Every row gives one point. The last column is the point's height on a tilted bowl or saddle (a function of degree 2), plus a little noise. Count its main directions that bend up, bend down and stay straight.
(in the rows, 128 means zero)

Points:
[[151 122 130]
 [152  88 138]
 [ 83 102 157]
 [ 30 125 222]
 [116  90 140]
 [109 136 135]
 [160 121 133]
 [123 126 130]
 [137 146 132]
 [168 147 141]
 [130 123 129]]
Directions: 2 up, 0 down, 0 straight

Points (10 x 3):
[[ 79  86 112]
 [140 155 137]
 [111 110 130]
 [155 118 116]
 [120 117 130]
 [190 163  71]
 [192 150  55]
 [158 124 112]
 [105 105 129]
 [120 143 134]]
Directions: 1 up, 1 down, 0 straight

Points (10 x 3):
[[116 114  96]
 [193 155  99]
 [106 166  92]
 [120 150  93]
 [ 63 155 122]
 [ 96 127 101]
 [118 118  97]
 [103 113  97]
 [177 121 110]
 [125 165  85]]
Directions: 1 up, 1 down, 0 straight

Points (18 x 4):
[[158 127 103 121]
 [158 121  89 141]
 [137 157  95 137]
 [128 116 133 133]
 [ 61 181 113 172]
 [118 107 143 157]
 [148  96 131 145]
 [114 158  91 143]
 [165 157 189 192]
 [127 159 152 151]
 [ 79 117  91 159]
 [108 123 108 133]
 [152 177 135 148]
 [179 122  86 145]
 [133 141 139 124]
 [ 96 156 148 162]
 [189  92 164 143]
 [125 144 182 201]]
Directions: 2 up, 0 down, 1 straight

Points (15 x 4):
[[ 89  65  88 189]
 [125 132 100 137]
 [141 114 154 144]
 [168 153 183 177]
 [115 103 130 141]
 [184 146 134 162]
 [115 130 102 138]
 [142 114 167 151]
 [163 119 147 148]
 [200 133  98 178]
 [ 95 135 149 149]
 [163 115  72 159]
 [121 135 100 138]
 [139 163  82 152]
 [103 102  98 152]]
Directions: 3 up, 0 down, 0 straight

Points (24 x 5):
[[115 101 100 167 153]
 [157  64  76 101 180]
 [107  65 124 123 153]
 [126 208 153 128 143]
 [159 159 144 129 136]
 [153 129 131 153 133]
 [103 160 140 115 142]
 [130 127 164 118 129]
 [138 183 133 126 145]
 [ 65 136  87 112 184]
 [ 78 159 103 154 174]
 [122 103 147 128 131]
 [157 133 167 100 150]
 [137 102 141 154 130]
 [191 153 116  84 211]
 [143 124 138 135 130]
 [150 151  84 156 168]
 [ 95 114 116 190 166]
 [122 156 212 153  96]
 [178 151 178 129 134]
 [130 127 135 157 128]
 [114 168 114 127 151]
 [143 102 139 155 132]
 [ 84  89 155 156 145]]
Directions: 3 up, 0 down, 1 straight

Points:
[[ 99 128 150 151 114]
 [168 136 109 126 118]
 [114 163  77 146 113]
 [125 160 135 156 122]
 [112 136  96 109 136]
 [184 119 133 122  99]
 [164 135  75  89 102]
 [100  97 172 161  80]
 [ 98 132 111 126 133]
 [116  56 125  93 102]
 [162 129 103 137 118]
 [109 166  72 142 109]
 [176 110 176 136  75]
 [ 87 131 145 108 121]
 [111 155 199 178  47]
 [112  91 147 185  79]
 [124  96 130 103 128]
 [ 94 167 116 142 123]
 [112 110 152  88 117]
 [133  67 139 129 107]
 [130  95 144 123 122]
 [ 89 166 128  68 111]
 [150 125 185 171  65]
 [120 162 140 168 109]
 [180 149 141 102 100]
 [108  95 168 120 103]]
Directions: 0 up, 4 down, 0 straight

Points (23 x 5):
[[172  89 153 144  89]
 [170 122 108 112  87]
 [138  89 106 166 110]
 [115 161 128  98 118]
 [127 111 104  72 103]
 [156 118  50 135  57]
 [101 123  66 129  93]
 [109  92 138  88 117]
 [ 83 108 176 116 116]
 [104 158 141  99 116]
 [ 81 120 137 110 124]
 [152 167 127 107 109]
 [ 75 139 129 138 118]
 [139 120  75  86  86]
 [139 146 168 132 108]
 [112 107 154 135 124]
 [169 102 188 147  83]
 [145 119 111 145 112]
 [111 133 174 114 110]
 [117 109 189 188 123]
 [113 113 148 155 129]
 [187 117  94  95  56]
 [115 131 118 196 125]]
Directions: 0 up, 2 down, 2 straight

Points:
[[135 107 149 115  74 160 124]
 [203 160  95 115 117 100 162]
 [140 114 160 121  72 158 112]
 [175 104 130  74 160 112 156]
 [ 77 168 102 108 130 124 131]
 [162  90  91  93  77 156 164]
 [114 139 102 166 148 145 169]
 [178 143 158 119 157  96 143]
 [136 144 138 170 152 105 147]
 [131 112 159 137 169 174 112]
 [133 139  87 169  92 185 179]
 [115 133 109 127 141 118 131]
 [148  86 120 142 138  84 174]
 [135 151 128 179 137 120 171]
 [149 131 124 116 131 134 137]
 [155 155 109  63 136  87  68]
 [146  75 100 127 122 145 177]
 [133 143 143 113  64 146 136]
 [103 109 125 133 112 126 145]
 [148 155 149 167 163 145 151]
 [128  98 137 121 157 185 134]
 [124 121  51 121 143 174 143]
 [111 132 122  96 148 168 140]
 [105 186  69 130 192 154 153]
 [129 136  98 121 211 137 133]
 [159  95 175  99 103 110 124]
 [132 137 130 149 106 107 155]
 [101  70 123 153 133 118 162]
 [ 87 139 135 182 111 121 167]
 [114  92 135  75 139 165 148]
 [ 82 160 131 145 138 184 176]
 [149 154 133 111 144 145 134]
 [ 98 153 123 146  86 152 176]
 [111 201 138 173 145  68 153]
 [137 118 158 170 156  72 117]
 [136 129 149 106 130  89 100]
 [124 130 154 139 146 187 117]
 [134 165  68 167 106  95 201]
 [ 78 103 142  77 149 118  99]
 [136 185 206 153 159  99  83]
 [ 92  98 134 125 130 125 127]
 [166 137 181 160  79 104 147]]
Directions: 3 up, 2 down, 1 straight

Points:
[[ 71  68  28 151 153 142 212]
 [135 172  81 188  61 156 138]
 [151 132 135 113 139 116 119]
 [120  88 138 123 134 153 148]
 [ 83 152 129 151  91  58 193]
 [114 152 115 140 139 111 145]
 [169 119 172 123 155 162 134]
 [138 155 103 102 132 139 134]
 [165 148 136  98  96  94 112]
 [ 98  74 133  69 145 123 179]
 [ 79 128 115 138 150 152 162]
 [ 99  95 158  95 144 123 154]
 [103 162 102  54 130 174 180]
 [129 179 108 117 154 169 144]
 [198  96  91 118  87 139 105]
 [150 122 133 119 125  69 118]
 [128 121 115 110 152 103 138]
 [115 188  65 150 158 155 167]
 [144 112 106 117 101  77 127]
 [153 200 129  90  85 142 145]
 [114 150 126 108  78 127 151]
 [ 74 157 121 176 125 126 174]
 [136 138 158  79 128  95 109]
 [132 162 128 126 113 121 130]
 [111 115 121  87  74 166 169]
 [134 101 125 108  76 148 146]
 [ 93  82 116 114  91 157 171]
 [164 175 100 136 172 184 145]
 [167 123  99 198 145 109 140]
 [ 65 110 149 139 166 141 180]
 [117 129  84 105 181 139 178]
 [132 179 158 125 138  95 127]
 [148 133 169 121  87 119 133]
 [122 133 151 126 171 118 142]
 [119  92 143 125 127 169 145]
 [116 137 128  85 131 159 146]
 [168 167 177 121 151 110 116]
 [143  83 100 137 106 155 124]
 [125 106 154 111 116 157 141]
 [138 113 114 171 175 102 164]
 [ 99 148 120 126 146  86 154]
 [123 142  69 109 142 116 156]]
Directions: 4 up, 1 down, 1 straight

Points (69 x 9):
[[127 106 111 109 123 111 140  58 164]
 [144 189 116 101 157  95 156 109 145]
 [156 222  96 212 131 157  80  93 225]
 [164 137 139 109 168 134  88 163 137]
 [134 186 133 140 140 139 140 138 136]
 [123 158 104 161 134 108 171 121 136]
 [132 157 129 175  53  97 128  97 124]
 [129 128 139 114 115 118 185 119 157]
 [ 92 128 155 120 105 121 128 135 119]
 [130 165 195 103 121 150 131 129 147]
 [156 175 152 167  69 126 148 110 156]
 [158 133 140 135 118 152 130 167 138]
 [107  95 123 130 157  96 156 115 112]
 [156 171  95  77 104  95 173 116 175]
 [133 169 128 159 184 155 134 158 107]
 [141 119  55 143 129 110 144 141 113]
 [122 142  87 138 145 120 146 112 142]
 [ 82 146 126 132 160 127 170 139 106]
 [140 132 152 120 130 131 163 136 155]
 [144 118 155 177 178 129  99  91 120]
 [156  97 147 116 133  91 171 147 147]
 [135  98 203 162 157 125 109  70 108]
 [166 107 130 133 107 136  90 212 124]
 [171 145 138 156  97 164  70 127 122]
 [129 140 132 142 172 118  86 173 126]
 [136 105 139 118 145 124 137  77 147]
 [152 104  97  98 178  76 155 147 126]
 [ 72 154 141 179 155  94  97 123  95]
 [160 144 149 183 155 134 112 118 133]
 [129 115 193 169 159 108 141 135 131]
 [112 154 146 129 194 100 130 154  98]
 [ 96 120 101 108 106 115 144 141 129]
 [144  82 141 128 133 156 103 125 131]
 [116  90 138  39 108 142 109 138 145]
 [118 159  92 125 143  92 123  85 171]
 [169  70 107 121 126 125 116 171 119]
 [171 153 143 159 129 171 186 130 189]
 [126 128 184 124 124 148 125 173 158]
 [117 112 148  77  64 172  78 170  62]
 [149 153 136 181 107  91 122 135 107]
 [162 187  86 122 123  91 159 170  89]
 [147 119 101 125 108 174 112  69 162]
 [118 143 119 115 104 138 129 128 138]
 [128 134 143 123  96 130 145  60 164]
 [ 61 106 161  98 119 114  89 147 112]
 [146 102 160 136  84 156 164 148 146]
 [ 91 124 156 106 159 131 138 140 128]
 [155 163 170 145  67 118 184 153 157]
 [178 135 127 147 115 154  59 171 110]
 [164  85 103  93 157 176 124 144 124]
 [121 112 136 100 133 162 123  79 146]
 [128  77 198  96 167 143 132 155 210]
 [117 136 129 137 134 169 183 129 150]
 [134 100 126  66 112 126 102 167 144]
 [179 112 152  94 129 116 165  58 193]
 [ 96  88 114 106 137 117 105 108 134]
 [152 149 111  78 168 143 152  54 216]
 [116 136 183 148  79 130 105 137 107]
 [124 128 198 129 114 155 162 100 161]
 [121 100 136  84 112 154  91 131 125]
 [149 128 119  71 144 108 126 127 164]
 [163 161 167 124 134 153  98 142 136]
 [127 165 212 174 156 127 154 159 152]
 [181  83  95 148 129 113  73 141 106]
 [126 123 107 121  74  65  99 111 114]
 [133 143 148 172 145 117 172 138 128]
 [113  80 147 109 143 153 139 150 140]
 [ 77 147 138 117 118 181 113  34 146]
 [108 197 134 154 130 161 102  96 161]]
Directions: 3 up, 4 down, 1 straight
